Each point is reached from the start by the listed moves, each made once or not at all, plus a little noise. Is the number of moves made odd or even? Then give how often each move was made.

Moves:
(1): [52 60]
(2): [-38   2]
Start: [-10  -3]
Points:
[ 1 59] -> even (1, 1)
[-11  -2] -> even (0, 0)

Moves:
(1): [ 20  10 -24  16   8  37  13  -9]
(2): [-11  -3 -10  -2   2 -11   5   0]
(3): [  3  15  -6  13   1  11   9 -13]
(4): [  5  -2  -6   6  -8 -10  -8  -3]
(5): [ -2  17 -14   6  -9  12   2   0]
(6): [ 10  -3   9 -11   2   2  -8 -14]
Start: [  0   2   2  -5  12  10  -4 -10]
Points:
[ 33  23 -19  13  23  60  11 -46] -> odd (1, 0, 1, 0, 0, 1)
[ 16  29 -37  16  10  58  12 -19] -> even (1, 0, 0, 0, 1, 0)
[ -7  -4 -13  -1   6 -10  -7 -11] -> even (0, 1, 0, 1, 0, 0)

Moves:
(1): [-10  -2   0 -13  -8 -15   4 -12 -19  -3]
(2): [ 18  11   5  22   3  19 -16 -10   7 -11]
(3): [ 11 -21  10  12  20   2 -20 -33  17  -3]
(4): [ 12  39  29 -20   9  10  -2  52 -19  20]
(5): [ -8  -2 -18  28 -28  38   2 -22 -21  19]
(6): [  7 -16   8 -13 -12 -26   0  -7  -6  -9]
(7): [ 19  -2   2  17   7 -10 -21   7  -2  -9]
(8): [-17  -9   2   1   0   5  24   6 -25  -5]
(9): [  8  -7  -4 -10  14  23 -28   6  20 -15]
Start: [-13   2  -6 -17 -23  15   6   1   0  11]
Points:
[ -8 -20 -13  24 -30  57 -11 -54  -5  26] -> even (0, 0, 1, 0, 1, 0, 0, 0, 0)
[ 10   3   1  22  -7  29  -6   2 -22 -14] -> odd (0, 1, 0, 0, 0, 0, 1, 1, 0)
[-19  38   6 -24 -49  49   9  23 -57  47] -> odd (1, 0, 0, 1, 1, 0, 0, 0, 0)
[ 23 -42  11 -23  -2 -12 -60 -40   8 -31] -> odd (1, 0, 1, 0, 0, 1, 1, 0, 1)
[-31 -33 -20 -28 -58  42   9 -29 -52  -2] -> odd (1, 0, 0, 0, 1, 1, 0, 1, 1)

Moves:
(1): [ -5  -1   6  -7   0   2  -4  -1 -13  -8   4   2   8   0  -9   6]
(2): [  8   4  -2  -4   0   0   5   0  -2   0  -9   0 -17   1  -1   2]
(3): [ -1  -2  -9 -10  -6  -2   8  -2   1  -1  -5  -8  13  -3   5  -2]
(4): [ 10  -8  -6   8  -3   5  -7   5  13   0  -3  -1  -9   1 -21  -6]
(5): [ 13  -8 -16  19   3   9  -8  -4  -2  21   1   5   0  -4   6   9]
(6): [  2   4 -12  16  -3   2  -2  13  -3  10   3   6   2  -1  11 -12]
(7): [-13   7  -8   6  -2   0  12  -2   7   1  -8   2  -3   4   5   2]
(8): [  0   8  -9   9   4 -17   2   2  -6  12   7   1  -6  -3   6   1]
(9): [ -4 -17  -4  -5   2   7   6  -4 -11  -8   4 -11  -2   9   1   0]
(10): [-1  2 -6  1 -3  0 11  1  8 -3 -2 13  5 -4 -4 -4]
(11): [-6  4 -4 15 -4 -3  9  0  1  2  0  1 13 -4  5  9]
(12): [  9   3   1   4  11   3  -5   7   3   1   2   3 -12 -10  -1  11]
(13): [  8 -14   2 -14  -7   9  -9   2  14 -10   8  -3 -11   5   1  10]
(14): [ -2 -29   6 -13   3  -4   2  27   1  15   7  -5  22  -4   8  16]
Start: [ 11   0  -6  -6  -4  14   2  -4  -3 -12  -1  -8  -5  -3   0  -5]
Points:
[ 27 -40 -28  23  -4  21  -2  25  11  26   5  -8  22 -14   0  22] -> even (0, 0, 0, 1, 1, 0, 0, 0, 0, 0, 1, 0, 0, 1)
[ 29 -42 -18  -1   0  29  -3  28  10   6  19   9  20 -25   7  52] -> odd (1, 0, 0, 0, 1, 0, 0, 0, 0, 1, 1, 1, 1, 1)
[ -1 -13 -21  14  -4  -7   9  38 -21  20  20  -2  35 -16  21  14] -> odd (1, 0, 0, 0, 0, 1, 0, 1, 0, 0, 1, 0, 0, 1)
[ 18   5 -60  22 -26   9  30  16  31  -1 -10   4 -18  -9   8  -4] -> odd (0, 1, 1, 1, 0, 1, 1, 1, 0, 1, 1, 0, 1, 0)

Moves:
(1): [  0   2   1   2  -3   1  -1   0   3   1 -14  -7  10  -3   3   3 -13   5
 -14   0  -7   2   4  -5   2  17]
(2): [  7  -3  -3   4  -9  -8 -12   4 -10  -4   8   0   3 -12  -1  -1   2   7
  -6  -3  -4  -4   9   5   8   0]
(3): [  8   3  -6  -4   3  -7  -9  -5  -3   6  -4  -1  12  -1   2  -6 -13   3
   2   6   1  -1  -1   0   1  16]
(4): [ -1  -2   6  -4  -5   1  -6   1   2  -4   4  -8  -4  -5   6   0   2 -10
   3  -9  -3  -1   5   2   3  -3]
(5): [ -2  -4  -1  -2   2   1 -14   1   1  -7  -6  -4  -3  -4   1   2  -4   4
   5   1  -4  -6  -1  -6   7   2]
(6): [  1  -6   6  -6   4  -6  -1 -16  10  -4  -1   7   1   2   6   6   1   4
 -11   0  -1  10 -10   1  -2  -5]
(7): [ -2   4   4  -2  12  11   5   9 -10  -7  -1  -4   0   0  11  -7 -14   2
  -1  -9   7  -2  -2   6 -18   9]
(8): [ -8 -12 -15  10  -2   1 -14   3  -1  -4  11   4  -2  -3  11   5  -2  -7
  -1   2  -8   4   3   1   6  -4]
(9): [  2  11   0   4   2   1   2   1   2 -13   9  -3   5   0  -5   1  -2   1
   2   0   4  -2  -2   5  -1  -5]
(10): [ 4  5  7  4 -6  5  1 -2  2 -2  4 -1 -1 -6 -4  3  5 -3  0 -3  0 -4 -5 -5
 -2 -3]
(11): [-8  3  9 -6  5 -5  3  3  2 -1  1  4  8  8  3  3 -3  7 12  7 -5 -4 -4 -6
  8 -3]
(12): [  3 -10   0   4   1   6   3 -12  -3  -5   4 -13  -6   4  -1  14   4  -6
  -6   0 -11  -1  -1   6  -9  -7]
(13): [ -2  -3  -1   9  -7  -3   9   3  -7  -3   1   2  -2  -4  -5  -2  -4  -5
   4 -13  -2  -2  -9   1  12  -3]
(14): [ 11 -12  -2  -6  -1   5   2   2  -2   4  -3  -1  11  16   1   7  10   4
  -9 -12   4  10  -6  -3  -7  11]
(15): [  4   1   3   1  10   7  -2  -5   1  -2  -2   0   7   2   0   3   7  -6
  -4  -1  -6   6   9   1  -8 -14]
(16): [  4  -9   4  -2  -4   8   4  12   9  -1  -1  -3   4  -7  -8   7 -13  -2
  16  -1   6  -9  11  17   2  -4]
(17): [  3  -3  -6  -8   5  -2   6   1 -10  -4   6  -5  -8   0   0  -2  -6   5
  -6   3  -3   4  -6 -14   2  -2]
(18): [-8  6 -9  3  3 -3 -3  3 -1 -1 -2  0 -3  5 10  0  0 -4  2  6 -8 -8  0 -9
  2 -7]
(19): [-3 -5 -3 -6  3 -4 -3 -5  0 -3 -3  0 -1 -3  1  2 -2  5  0  5 -4 -1  5 -8
 -7 -3]
(20): [  0 -16   1  -7 -13  -5   1  -4   4   0   7  -7  -1   1  -1  -1  -5  10
  -9   5   4   7  -5  -1  -2  -5]
(21): [-10  -3   3  -2   9   1  -7   2   2  -6   6  -8  -5   0   9   4  -4   0
  -8   3   1 -11   9 -15  -7 -10]
(22): [ -2  -6  -1  10   4   5  14  -7   9   1   7   4   5   0   0  -9   3  -4
   3  -5 -13 -18   1   6   1   0]
(23): [ -4  14  -4   4  14  -3  -1   0   5   7   1  -5   0  -4   3   3  15   3
   8   7   2  -1  -9  -7 -14  -3]
(24): [  6   4  -1   4  -6   0  -1  -6   7  -7  -1   4 -14   2   4  -9 -12   9
   4   0   1  -4  -2 -15   8  -3]
Start: [  3   0   8  -1  -7 -11  -2  10   0   3 -14  -8   2  -1   6  10   3  -6
   4  -3  14  -2  -7   3   4  -4]
Points:
[  2  -6  26  14  23  10  -3  10   5 -57  11 -54   0 -31  22  25 -35   8
  14 -23 -30 -60   5 -30 -10 -38] -> even (1, 1, 0, 1, 1, 0, 1, 0, 1, 1, 1, 1, 1, 0, 1, 1, 1, 0, 1, 0, 1, 1, 1, 1)
[ -3 -60  22   3   2  19 -22 -20  32 -47  15 -37 -17 -16  41  28 -32  -7
  -6 -16 -19 -32  10  -8 -24 -53] -> even (0, 0, 0, 1, 1, 1, 1, 1, 0, 1, 0, 1, 0, 0, 1, 1, 0, 0, 1, 1, 1, 1, 0, 1)
[ -5 -18  11  14   0  -9  -8  -1  21 -11   4   0  29  -9  26  21 -14 -32
  29 -14 -28 -29  -7  11  26 -33] -> odd (0, 0, 1, 1, 0, 1, 0, 1, 0, 1, 1, 0, 1, 0, 1, 1, 0, 1, 0, 0, 0, 1, 0, 0)
[  9   5   6   6  28  -8  -1  -8   7 -23   9 -38   6  -9  11  41  -8 -14
   4   3  -5 -20 -21 -18 -21 -52] -> even (0, 0, 1, 0, 0, 1, 0, 0, 1, 1, 0, 1, 1, 0, 1, 1, 1, 1, 0, 0, 1, 0, 1, 0)
[ 29 -32   3   1 -15 -14 -33 -15  -1 -18  16 -33   1  -4  43  24  -4  12
 -22 -20   6   9 -30  -8 -23  -2] -> even (0, 1, 1, 1, 0, 1, 1, 1, 0, 1, 0, 1, 0, 1, 0, 0, 0, 0, 0, 1, 0, 0, 1, 1)
[ -1 -29   8   8 -10  -8 -48  17   2 -21  -6 -37  22 -25  21  43 -38   3
   4   9 -18 -36  17  -5  20  -1] -> even (1, 1, 1, 0, 1, 0, 0, 1, 0, 1, 1, 1, 0, 0, 0, 1, 0, 0, 0, 0, 1, 0, 0, 0)
[-17 -27  38 -21   6  -5   9   7  33 -34   1 -34  24  -7  30  18 -46  14
  -4  -8   1 -31   4   3 -18 -14] -> odd (1, 0, 0, 1, 0, 1, 1, 0, 1, 0, 1, 0, 0, 0, 0, 1, 0, 0, 1, 1, 1, 1, 0, 0)
[ -9 -22 -11  16  -1   5  -3  15  13 -29   6 -25   7  17  49   3 -36  11
 -27 -14   0 -23  -6 -28 -12  -3] -> even (1, 0, 0, 0, 0, 0, 1, 1, 1, 0, 0, 0, 0, 1, 0, 0, 0, 1, 0, 1, 1, 1, 0, 1)
[ -9 -17  24 -15  10  -1 -34   1  26 -25 -14 -26  -2 -17  26  37  -7 -17
   6  -2  -6 -25  16 -20  -9 -51] -> odd (0, 0, 0, 1, 1, 1, 0, 0, 0, 1, 0, 0, 0, 0, 1, 1, 0, 1, 1, 0, 1, 0, 0, 0)
[ -3 -14  -1  12  14 -16 -31 -15  21 -23 -11 -15   2  -9  28  41 -20  -3
  36  11 -27 -22 -20 -27   9 -45] -> even (0, 0, 1, 0, 1, 1, 0, 1, 0, 1, 1, 1, 1, 0, 1, 1, 0, 1, 1, 0, 0, 0, 1, 1)
